Every row gives one point. To make a cloud, some directions were put in groups of two or more. Within a group, all points are equally far from the middle, so they leave a hole (a ring in 2 directions, a hollow ball in 3). The other directions are filled evenly. Then the cloud was stretched, turned, moved and blurred a little. Count the holes, and give their numbers of directions, smallest first.

Cloud:
[[  7   8]
 [  6   9]
 [ 10 -16]
 [ 30 -38]
 [  8  -5]
 [  9  -1]
 [ 37 -44]
 [  5 -45]
 [ 62 -42]
 [ 32 -40]
 [ 40 -35]
 [ 36   1]
 [-30  40]
 [-28  21]
 [-50  36]]
Holes: 0

Cloud, 19 rows:
[[-40  11  21]
 [-14   6 -20]
 [  4  -3 -27]
 [-33   1  -9]
 [ 28  12 -13]
 [ 36  20  79]
 [-41   2 -19]
 [ -5 -43  20]
 [ 41  20  33]
 [-24 -15 -23]
 [-31  -1  27]
 [ 32  14  86]
 [ 51  -4   2]
 [ 11 -13   6]
 [-26  -3  49]
 [ 36  13  12]
 [ 30 -18  32]
 [-11 -15  32]
 [ 47  21  84]]
Holes: 0

Cloud:
[[-65  25 -37]
 [-40  19  21]
 [-20 -64 -21]
 [ 17   0 -13]
 [ 23 -81  17]
 [ -3 -76 -13]
 [-53 -30 -22]
 [  4  -3 -20]
 [-27 -48  23]
 [-20   6  16]
 [-26  14 -19]
 [-39  10  27]
 [-11 -21 -19]
 [ 20 -16  -2]
 [  7  -5 -36]
 [ -5 -39 -10]
 [-12 -44 -21]
 [ 14 -88   3]
 [ 19  10 -35]
 [ -8  18 -29]
 [  1  38 -20]]
Holes: 0

Cloud:
[[ -9  22  33 -35]
 [-20  45  -6  10]
 [  2  43  23  51]
 [ 29  24  50  48]
 [ -3 -11 -24 -54]
 [-23  28 -33 -25]
 [-10  11 -36 -54]
 [ 48 -17   4  10]
 [-21 -28 -12  21]
 [-38 -16 -10  -1]
 [-21  38  53  24]
 [  6  48 -11  34]
 [ 37 -25 -18 -14]
 [-42 -15  52  -7]
 [ 35 -27 -17 -14]
 [ 19 -10 -27  47]
 [ 39  -5 -50  25]
 [ 31   5 -33  49]
 [-38  30  41  14]
 [-12  -4  18 -47]
 [-41  21  53   6]
 [ 52  27 -47  27]
 [ 19 -20 -50   6]
 [ -1  33  38 -22]
 [-45 -16  11   6]
 [ 46  25 -45  33]
 [-47  -7  50  -2]
 [ 22  43   0 -31]]
Holes: 2 (2, 2)

Cloud (53 x 6):
[[ -8 -40 -30  -7  23 -30]
 [-11 -24 -18  36  18 -56]
 [ 42  11 -17   9 -24  46]
 [ 26 -31  14 -23 -60 -43]
 [-28 -17  -1  59  26 -31]
 [ 26   3  42   8 -20  44]
 [ 35  41   2 -29 -74 -23]
 [ 26 -21 -17  38  18  39]
 [-43 -18   7  44   1  -7]
 [ 12  -8  47 -23 -53  23]
 [ 46   1 -16 -72 -22 -29]
 [ -9  -2  -2  38  60  51]
 [-16   9 -31   7 -51 -34]
 [ 55 -30   5   2 -11  -9]
 [-15  39   0  -1   3  57]
 [-11   5 -12  30  88  -3]
 [ -2 -29 -40   0  -9 -36]
 [ -4  23  19  58 -38   5]
 [  7  -6  34  48 -39  14]
 [ 61  10  -4   3  35 -26]
 [ -7  -7  24   2 -20  64]
 [ 25 -25 -21 -41 -35 -54]
 [ 34  36 -39  10   5 -50]
 [ 44 -21  -1  40 -17 -11]
 [ 17  29  12  29 -68 -21]
 [-10 -49 -18  24   5  10]
 [ -5  37  45 -42 -14   8]
 [-11  20 -19 -70  17 -11]
 [ 23   3 -12  -9 -85 -20]
 [ 24  46  33  24  -4 -36]
 [ 14 -19 -37  26 -34  -4]
 [  7 -13 -42  32  34  22]
 [ 39  44  -7  33 -34  -6]
 [-10  -4 -18 -17 -70  13]
 [-34  40  16  42  16   3]
 [ 27   5   9  54  32 -47]
 [  8  17   3 -64 -11 -67]
 [  1  27 -37 -44   1  33]
 [-21  45 -30  17 -11  12]
 [-46   7  32 -10  -5   6]
 [ 13  67   3 -19  31   7]
 [ 28  -3 -42 -52 -29   1]
 [ 22 -35   4 -29  58 -24]
 [-42  13 -25   1 -14  -6]
 [-29  32  31  33  44  -2]
 [-15 -43   3 -27  46   5]
 [ 34 -27 -21  28  -4  26]
 [ 50 -28  -8  14  25 -23]
 [ 59  -7   6 -15 -24 -47]
 [-19  20   8 -27  -2  58]
 [  5   9 -38  50  -8   7]
 [-40 -25 -10  27  20  19]
 [ 10 -16 -12 -10  64 -54]]
Holes: 1 (6)

Cloud, 72 rows:
[[  9 -27  13   2 -34 -34   2   5]
 [ 23  17 -10   7  -8  42  12  21]
 [ -2 -45  -3  16 -32   8 -60 -37]
 [ 21  26 -14  30  29 -25 -33 -21]
 [-27  11 -43  35   1  47 -17 -15]
 [-22  14   9   3  -8  27 -46 -41]
 [-10  25 -53 -45   2   0  27  23]
 [-11  45  -2 -21  37  -1  31  73]
 [ 19 -31 -12  18 -48 -56 -39   9]
 [-23 -33 -14 -12 -36 -34 -42  30]
 [ -1  22  21  78  23  18  53  22]
 [ 19  12 -34 -35 -23 -23 -67   4]
 [  3   4  29  -7   0 -28 -13  25]
 [  0  26  -2  19 -29 -44 -37  95]
 [  6  22 -18  28 -18  26   7 -43]
 [-17   1   7  -9 -51 -36 -55 -40]
 [ 24 -41  -4  -8 -32   3  21  42]
 [-62   9  12  25 -24  21 -30  -7]
 [ 19  11  13 -49 -23 -42   8  14]
 [  6 -61  53  16 -20  65 -10  -5]
 [ 10 -15 -57  -7   7 -28 -50 -30]
 [-15 -54   1  16 -27  57   1  32]
 [-15 -23   9  -1 -29 -32 -29  36]
 [ 12   7  38 -24 -16   8   9 -52]
 [-11 -15 -16  36 -11  39  79 -28]
 [ 32 -14 -20  32 -19 -23 -23  23]
 [  8 -14 -51 -13 -25  22 -29   4]
 [  3 -11 -17 -31 -36  24 -40  48]
 [ 29  -8  20  45   5  58 -31  -5]
 [ 30  -2   0  26 -10  16 -20  33]
 [-22  40 -21 -32 -53  29  50  -7]
 [ 23 -19 -33  15 -34  14  49   8]
 [ 33 -11 -32  42 -17  27 -20  13]
 [  6 -21   6  22 -30  49   5 -46]
 [-50  26 -30  44  17  59  62   7]
 [ 28  33 -16  13 -40 -30 -36  73]
 [-12  47 -10 -61  20  38 -14  34]
 [-14 -14  62 -25 -12  18 -14 -24]
 [  3 -31  42  34 -10 -27 -49  19]
 [-54  17   2  33 -23  13  46  13]
 [-25  45 -21 -20 -11 -30  -8  57]
 [-27  37 -29  -4 -36 -17  38  44]
 [-18 -64   3 -27 -31  10  30  -5]
 [ 10 -25 -13 -22 -40 -45 -83 -21]
 [ 24  22  -5   8  26 -17  21  55]
 [ 21  -8  59 -15 -27  -8 -15 -15]
 [  2 -24  -5  57   0  39 -49 -17]
 [-25   8  -6  91 -15 -27  32 -21]
 [  8 -50   9   4  -7 -17 -20   9]
 [  0  37 -17 -55 -10  36 -29  25]
 [ 10   3   3  25  42  32  29  50]
 [ 42  14  -7  25 -58 -11   2  72]
 [-43 -13 -17 -17 -77  63  34 -31]
 [-11  18 -53 -18 -24   8  85  15]
 [ 25  -5 -18  33  -3 -36  36  71]
 [ 34   9  -3  29  23 -60  25  44]
 [-11   2 -41  18   5  61  59  19]
 [-24  19 -65  33   5   4   8 -28]
 [-13 -18   6  91 -16 -20 -33  15]
 [  3  43  21 -10 -13  46 -40  28]
 [ 14 -11  -9  13 -16  45  33   4]
 [-18  17  25 -15  12  -6   8  32]
 [ -4  43 -10   7 -21  31   6  54]
 [ 35  24 -19  34  21 -43 -26  74]
 [  6 -12  44 -21 -28  12   8  33]
 [ 17   3 -43 -14 -11  -2 -25  33]
 [-20  16  -2 -45 -23 -14 -18  -2]
 [-28  -6 -27 -17 -44 -64 -57  -9]
 [ 11 -33 -20  18  -7 -15  -1  45]
 [ -9 -19 -10   0 -32  22 -16 -63]
 [-47   4  -8  41 -65  -7  10 -19]
 [-34 -12 -12  29 -79 -22   2 -26]]
Holes: 0

Cloud (104 x 9):
[[  21   61   -1    8    2  -21  -41  -83   34]
 [  41  -15   20  -25   31   -5   31   39   14]
 [  -4    6    2   28   38    7  -30  -59  -11]
 [  14   42  -39   12    9  -48   -8   18   13]
 [  48  -12   36  -18   32   21    3   60    3]
 [  30  -29   23   12   10   12   26  -22   26]
 [  -5    2   52  -13   69    3  -35  -79   25]
 [  12  -17   21  -55   15  -22  -25   38   25]
 [  16  -48    1  -10   19  -21  -36  -16   24]
 [  -4   26  -10  -26   26  -29   11  -64   45]
 [  -9   -9   29  -35   -2  -20   -8   25   38]
 [ -41   21    9   -4    7  -37  -35  -28  -11]
 [  59  -29    5  -26   34    1    4   29  -17]
 [  42   -7  -22   15  -19   -5   17   83   -9]
 [ -45    1    7  -11   20  -43  -44  -95    8]
 [ -31  -10   -2  -21   -4   -7  -36  -22  -14]
 [  50  -47   41  -46   33   -3   18  -23   12]
 [ -12  -20  -49   15   32   -2   37   27    6]
 [   0   13   24   16   60   61    9  -35   20]
 [ -27   -8  -17   -5    3  -12   13   -4  -30]
 [ -22  -31   -7   -2   29   59   29   25    5]
 [ -31  -56  -32  -16   27   10  -54  -21    0]
 [  39    0   20   29    3  -16   -8  -17   15]
 [  28   -4   32  -37   24   -9  -24   63   23]
 [   9   -5  -13  -22   -6  -23   11  -12   21]
 [  12   41  -41   -5   10   -9  -28  -64   15]
 [   7  -40  -15  -39   27  -25  -22  -47  -33]
 [ -46  -24   17   -1  -12  -35  -75  -18   18]
 [  37   -3   25   26   16   32   43   49  -17]
 [  56   32  -34   -8   30   21   48  -10    8]
 [  21   26   31   12    2  -37  -42  -38   33]
 [ -14  -14  -74    8   -2   -5    8   24  -27]
 [ -19  -38  -59  -33    8   18  -15   24    2]
 [   9  -55   19    6   43  -21   22  -84   -1]
 [  10   -1   59  -16   35   32  -24  -44  -19]
 [ -20  -22  -39   16   41   53  -11   11  -41]
 [  26  -20   34    5   22   33  -21  -11    8]
 [  11   -4  -10    0   22    7  -42  -99   18]
 [ -18  -15   45    1   -1   13   19   30   25]
 [ -26   22  -43    2   14    2  -13  -36  -11]
 [  35    1   -4  -18  -19   36   -8   38    4]
 [  11  -17   56  -10   39   33   28  -50  -16]
 [  30  -13   19   25   34    3   22   -4  -51]
 [  13  -29   15   22   19  -35   -5   21   46]
 [   5  -60   12  -25   15   -2  -44   -6   47]
 [  -5    2   42  -19  -24  -13   12   36   13]
 [ -36   46   33   -1   43  -22    5  -22   25]
 [  -8   11   10  -14   25   32   37  -38  -35]
 [ -19   13  -10  -14   12   20  -28   18  -39]
 [  39  -10  -28    1   12  -16   -4   56    9]
 [  12    8   57    8   33   54   24   -4   -6]
 [ -35  -40  -38  -34   -4   10  -29  -18   22]
 [  49   35   27   30   46   12   10  -15  -28]
 [ -12    9   49   19   53    2  -32  -31    7]
 [ -30  -26  -23   15   21  -10  -27 -121   -2]
 [ -14    0  -61  -24   30   -4  -32  -13   16]
 [  38  -27   -7    1   42   80   45   22   -4]
 [  54  -73  -24   -3   10  -28   37   35   -8]
 [  36  -20  -35   40  -10    2   25    2   24]
 [  20   11   38   14   62  -35  -29   16   13]
 [ -12   13   22  -25   15  -19   34  -28  -32]
 [  25  -42    4   27   39    3    8   33   -4]
 [  35   38   32   -9  -15    8    4   39   12]
 [ -11   12   11  -42   -1   29    4  -12   18]
 [ -33   42   20  -30   46   17  -16   34  -20]
 [  34  -40  -37   49   23   16   61    4  -41]
 [ -31   19   28   39   18  -13   11   13   23]
 [ -16  -24   32   32   36  -36  -27  -64   14]
 [ -37   21  -12   33   60  -17    5    1    1]
 [   9  -33   29   12   38  -20  -26   28  -18]
 [  54   -5  -27  -13   32  -46   14    0    8]
 [  16  -73    6  -16   54   37   -3   -1    6]
 [ -26  -16   53   28   41   -1  -31  -26   30]
 [ -24  -63    1  -16   49   27   18  -17  -22]
 [  52  -21  -27   21   13  -27   -3   10  -19]
 [  -1  -28   29   -1   51    8   33   11   -5]
 [ -16   36   34   35   60  -10    8   12   -2]
 [ -39   51   31   12   50   30  -32  -29   -5]
 [  -9  -26   69   -1   37    7   14   29    7]
 [  -7   35  -47   25    0  -37  -30  -61  -16]
 [ -16    7   29  -42   16  -32  -59   34   11]
 [  35   -2  -37  -28   19   56   -5   75    9]
 [ -32  -32   67  -48   51   25  -50  -39    4]
 [ -13  -24   -1   15    9  -58  -49  -26  -12]
 [ -36  -15   66  -23   31    2  -18  -43  -18]
 [ -11   40    1   31  -25  -46  -50  -20  -13]
 [  23  -51    3    6   42   23   28   57    6]
 [  28   11   16   19   16  -69   19   -3   34]
 [  -9   -2  -23   -4   16   21   35  -45   23]
 [ -28    7  -27   71  -13  -31  -46   17  -37]
 [  17   -5   11  -46   39   43  -43  -37    3]
 [ -15    8   -5  -24   27    7   32  -54    5]
 [   2   -8   20   49   28   51  -17   61  -18]
 [  31  -48    8  -20   26  -12   -6   79   18]
 [ -30  -30   55  -36   60   35    1  -20   -7]
 [  29  -12  -45   -5   22   -4  -26  -28   24]
 [  22  -35    2   10   64   34   16   34   -4]
 [ -33   33    7   16  -43   13  -28   23   12]
 [  -3   29   35   23   23  -36   41   27  -35]
 [ -12  -20  -10  -59    8   -1    1   -6   -5]
 [  21  -30  -21   26    9   27   25   -6   38]
 [  12  -49   17    3   18    0  -18  -62   -3]
 [ -52   -5   14   -2   11  -22  -40   45  -24]
 [  16   31    3   20   23  -42  -53    7   12]]
Holes: 1 (3)

Cloud:
[[ 21  23   7  21  16 -49  11  17  -3]
 [ 26  -6 -16  21  -8  -5 -10 -32  -6]
 [  0 -35  30  65 -22 -28 -32 -29 -24]
 [ 15 -27  -3 -20  37   8   4  -1  45]
 [-31   5  20  16  15  20 -74 -19 -26]
 [-23  13  36 -53  11  22  41  34  32]
 [-23  60 -19 -23  19  24  37  17  36]
 [-51  10   2 -37  27 -41   9  25  12]
 [-35 -58 -30  11  12 -50   5 -16  58]
 [  5   9  48 -36  18  -1  -7 -39 -64]
 [ -6  15 -24 -30 -25  -2  33  61   8]
 [-35 -43 -11 -52  -9 -34  41  47  50]
 [-43 -12 -33  60 -13  -7 -44 -33 -22]
 [-48 -21 -22  58   8  29 -37 -10  10]
 [-12  18  17  40 -29 -35 -24 -59 -24]
 [-45  19 -11  20 -20 -17  12  32   1]
 [-18  19 -37 -51 -12 -20  69  22  37]
 [  7 -49  15  41   2  -8 -63 -33 -57]
 [-57  10 -21 -18 -27 -13   5  39 -10]
 [-68  14  26   1  15   5   8  23  28]
 [-65  27  21  15  20  38 -29  23 -14]
 [-28 -71  26  21  29 -25 -54  14 -27]
 [-56 -26  -1 -10 -16 -48  38   4  42]
 [-15  16  -2 -11  27  -9  50   8 -51]
 [-13   5  -9  14   1 -28 -45  10 -69]
 [-63  28 -41   7 -18  60 -10  11  20]
 [ 14  12 -31 -28  13 -29  36  16  17]
 [ 17  12  19 -32 -10   7 -34  17  17]
 [-53 -37  -6  40  30 -64 -19  -9 -15]
 [-54   4 -43  -4  25   7  -5  64  47]
 [-41 -69 -16  58  26 -14 -54 -28   0]
 [-20  49  23 -13 -23   3  39  38  23]
 [-30   0   1   1  -7  19  37  13  83]
 [-54  -1 -60   0   1  21 -52  28  47]
 [  2  -6 -18   5  15  11 -59 -27  -5]
 [ 18   0  38  -2 -16  15  19 -13   5]
 [ 17  37  23 -59   1   1   0  12 -31]
 [-13  -5   7   0  27  13  29 -36   3]
 [-72   8 -40  10  -9 -11 -11  26  72]
 [-34 -38   9  -6   4 -18  43  -2 -14]
 [ 26 -16 -14  19   8 -48 -35  10 -46]
 [ 13 -42 -40  -5  -3 -45 -29 -21  15]
 [-32  19 -14  55 -20  11 -15  -3  16]
 [-21 -23   6 -54  -7  17  51  28  15]
 [  5 -35  19  12 -40 -20 -38 -28  19]
 [-43  11 -10  73  -2 -14 -40 -10 -17]
 [-37 -31 -10  13  -4 -32 -19 -50  44]
 [-20 -67 -49  44 -32 -20 -31  11  58]
 [-53  22  19  13   4 -55 -10 -47 -28]
 [ 11 -14  20 -42 -14  -7  45  52   5]
 [-26   7  34  40   5 -10 -46  24 -13]
 [-20 -29 -36 -12  42   1 -51  -5  26]
 [-40 -18 -55 -18  -9  19 -50   5  20]
 [ 26   2  47 -25 -31 -30  14   5  -5]
 [ -8 -14   9  17 -47  -6  20  23  76]
 [-61 -11 -15 -21   6  43 -35   9  17]
 [ 21  15  -6   4  -5 -40  -9  13 -46]
 [-19  19 -19  -7   6   5  45 -33  19]
 [ 14 -11 -37  31   5 -13   4  30  13]
 [-31 -55   2   0 -17 -41 -28 -19  77]
 [-13 -60  25 -15   9 -55 -24 -15   6]
 [ 15 -28  13  20  -5 -54 -37   3 -63]
 [ 11   3  32  31 -14 -52 -21 -30   2]
 [ -7   9   8 -59  12 -40  53  53  50]
 [-24 -40  44   0  32   2  16  28  14]
 [ 11   4  45  -4  -3  -5   0  30 -58]
 [-79  13 -24  32   5  24  -1 -25  14]
 [  4  26  17 -23 -48 -28  -4  28  16]
 [-17  10  28   2  27 -66 -13 -14   9]
 [-18 -26 -32   9  16 -14 -47 -40 -25]
 [-38 -54   3  11  18 -19 -40 -15 -56]
 [-10 -50   1 -32 -22 -59   5 -27  24]
 [-26  19 -16  -6  -5  18  48  -8  64]
 [  4  37  49 -10 -15  17 -22  -3 -43]
 [-31 -58  16  21  -3 -16 -25   6 -40]
 [-41  24 -31 -39 -37  57 -21  37   6]
 [-26  23   5  49   3  41  -5 -12  -8]
 [-59  -2  11   7 -33  39   8  -6  28]
 [-51  -8 -44  11 -36  -4  22   8  13]
 [-26   0 -27 -24  11 -47  39  34 111]
 [  8 -19  -8 -70  26  13  20  49  75]
 [ -9   9 -41 -49  41   9  18  55  82]
 [-37 -81 -27  17  -8  -6 -31   4  54]
 [-13  13   3  49  10 -19 -21  43  20]
 [-66  14  16 -32  10 -15  20  36  11]
 [ -7  -8   1  -5  18 -12 -16 -64 -65]
 [-23  52  -5   4   8  48   6  32  15]
 [-20   5 -28 -25 -20 -22 -32  -8 -48]
 [ -4 -74  11  69   0 -36 -53 -21 -40]
 [  2 -12  32 -26  20 -63  39 -11 -23]
 [-15  39 -25 -29 -30  -4  58  38   7]
 [  2   7 -10 -22 -11   2  46 -36   6]
 [-28 -25   8 -46 -49 -27 -13 -21 -16]
 [-66 -24  17  49   2  -7  -6 -33  -1]
 [-51 -14  28 -39  -4  17  26  30  30]
 [-18 -50  36  31  22 -38  21  23 -17]
 [-46 -13 -24 -45  16  -2 -23   9 -18]]
Holes: 2 (3, 4)

Cloud:
[[ -20   34   28   -7  -13   -9   51  -10   38]
 [ -11  -77   16  -43   15  -16  -85    0   37]
 [ -11   -8   38  -33  -24   33  -12  -17   56]
 [ -30  -40   50   14  -10    3  -37   22  -17]
 [  12 -110   39  -58  -12    6  -19  -26   27]
 [   8  -35   31  -21    9   23    9   47   58]
 [ -19  -29  -18   13   33   -9    6   31   42]
 [  13    7  -38  -48   -1  -34   41    8  -29]
 [ -23  -45    7  -37   29  -34   -7   41  -26]
 [ -29  -64   33  -49    4  -14  -68   16  -40]
 [  -1  -24   43  -13  -28  -31  -61   50  -25]
 [  21  -28   30  -57  -10  -23  -40   17   55]
 [  -6   -9   26  -27  -62   -2  -31    1    7]
 [   1  -33   -6   32   18   36   30   30  -43]
 [ -22  -28   27   23    4  -17   30   29  -48]
 [ -25   12   26  -30  -14   -3   22  -15   -3]
 [ -27    0   37   32   12   17  -32   32   22]
 [  27   29  -12  -42   52   -4   27    2   28]
 [ -27  -15   40   37   -1   50  -28   45    9]
 [ -12  -39   -9    5  -35   35    1   35   10]
 [  33  -63   -2  -87  -25   -6  -51    2   24]
 [   0  -36  -16    2   -3  -39   67  -24   18]
 [  36  -24   15  -21    6  -11   19   44   -7]
 [  20  -29   43  -50  -28  -31  -76   15  -42]
 [  10   -2   23  -33   14    9   67  -21   45]
 [   7   28  -12  -28   -1   26   -3   -4  -19]
 [ -13  -86    0   -3    2  -21    2   14   12]
 [  26   -2  -41  -44    3  -12   48    6    2]
 [   1  -56  -40   18   27   24   55    0    8]
 [  -1   19    7  -37   42    2    9   33  -44]
 [  13 -107   28    5  -42    1  -43    6   45]
 [   3  -47  -31  -18   68   14   -5   17    0]
 [  15  -15   26   50  -20   27   -1   10  -28]
 [ -29   25   39  -40   15   31  -30   27   20]
 [  -1   31   28  -31   34   -6   -9    5  -29]
 [ -16  -10  -38  -48   36   14   35   -7   52]
 [   0  -19   45  -50  -20    6  -26  -12   63]
 [  10   26   39  -20  -38  -42   62  -20  -34]
 [  -5  -25   17  -56  -13   40   17   40   35]
 [  13  -33   36  -58  -28   -6  -67   34  -18]
 [  10   10   13    4   15   16    3   78   -7]
 [  20  -43  -20   26   28   16   51   26  -10]
 [ -16  -44   28  -46   28  -11  -73  -18   16]
 [  36  -55   10  -49  -25   -3   26  -54   26]
 [  12  -22   19   37   -8   29  -13   24  -38]
 [  -7  -73   23   15  -29  -20   37   36   15]
 [ -32  -18   -1   15   20  -24  -32   -8  -34]
 [  46  -18   12  -49  -24  -18   17  -28   34]
 [ -14  -13  -28  -43   25   24   65   10   43]
 [ -32   27    4   32   46  -24   10   25   25]
 [  29   -9   40  -40  -12  -11  -63   -2   33]
 [  -1    7  -30   -2   17  -77   52  -25    3]
 [ -18  -24    9    6  -43  -11   36   38    1]
 [  -9  -63   10   21  -15   32   10   53   19]
 [   0   23   45  -30   18  -40   -6   -2  -32]
 [  49  -64   10  -61  -52   -9    1  -27   33]
 [  15   12    9   -7   38    9  -70    9   -1]
 [  22  -33   51   12  -27    0  -69    7   18]
 [   9  -17   56   -4  -23   38  -26   56   -1]
 [   9   44   13   20  -36  -30   15    6    4]
 [ -22  -70  -11   17   -2   40   24   35   14]
 [  34    1    7    7  -40  -40   37  -32   20]
 [ -11  -84    1  -10   15  -26  -34   -7   18]
 [  28  -42  -10  -13   11  -59    4   25  -27]
 [  -5  -40   19    5  -67    6  -33   12   -7]
 [  41   20   -3  -38   -3   -5   55    8   47]
 [ -25  -50   27  -16  -53    4   13  -13  -14]
 [  -3   10  -52    8   45  -40   47  -12   10]
 [ -14   -7   33  -60  -23  -36  -28  -26   39]
 [ -13  -29   15   15  -20   -3   29  -38   19]
 [  14    8   21    8   10  -13    5   51  -46]
 [  36    9   14  -37    2  -10   42  -27   30]
 [  15    2   -2  -21   52   13  -66   -4    4]
 [   3  -15    5  -15  -32  -45   -3  -49  -31]
 [ -16    3   26  -53    7    5  -24  -13   52]
 [ -22  -43   55  -11    6   13  -46    2  -17]
 [ -43   49   -8    7   17  -19   39   12  -10]
 [ -23   -3   50   28    4   49   -3   65    5]
 [  38  -16  -17  -57    1   17   12    7   37]
 [  -4  -50   11  -19   16    8  -17   50   37]
 [  18    3   35  -28   -7   -2  -21   51  -23]
 [ -22  -28  -50  -56   25   -2   30    0   -3]
 [  -1   31   25    2  -34   43    7    9   39]
 [  -1    8   48  -59  -39  -20  -42   27   -1]
 [  35   -2   25  -41    9  -20    7  -21   17]
 [ -11  -62   37  -66  -29   14   13    5   -6]
 [ -27    7   37  -35   29   27  -21   14   -7]
 [  -4  -15  -24   -2   -6  -32   58    6  -49]
 [  14    4  -23  -17    6   21  107   11   -7]
 [  23   -8  -27    9    4  -64   -3   17   16]
 [   1  -53    1  -20   42   -8   21   20    2]
 [  12  -33   47  -37  -12   42  -24    3   78]
 [  -1   41  -33   26   16  -12   49   37  -42]
 [  16   -9    7   26  -15  -60   27  -31  -12]
 [  -8   82    2  -15   -9   -9   20   36    8]
 [ -16   -4   20   45   -4    0   42   -1  -32]
 [  14    9   36   19    8   41  -43   34   -9]
 [   7   29   -4  -21    1    0   12  -30   -9]
 [  22  -22  -22  -61  -38  -52    5    9   15]
 [  10   24   -3  -33  -14    1    2   -6  -26]
 [  -8   14   -6  -47    2  -10    6  -19  -38]
 [  35 -107   31  -11  -45   -7  -53   11   28]
 [  18  -87  -14  -21  -40  -17   52  -28  -20]
 [  18  -30    6    8    8    2  -70   12   34]
 [ -14  -40   -4  -46  -26  -15   47   11   21]
 [ -21   14   17  -35   11   36   30   -4  -12]
 [   6  -53    6   -6   -8  -45  -35   31   34]]
Holes: 3 (2, 2, 2)
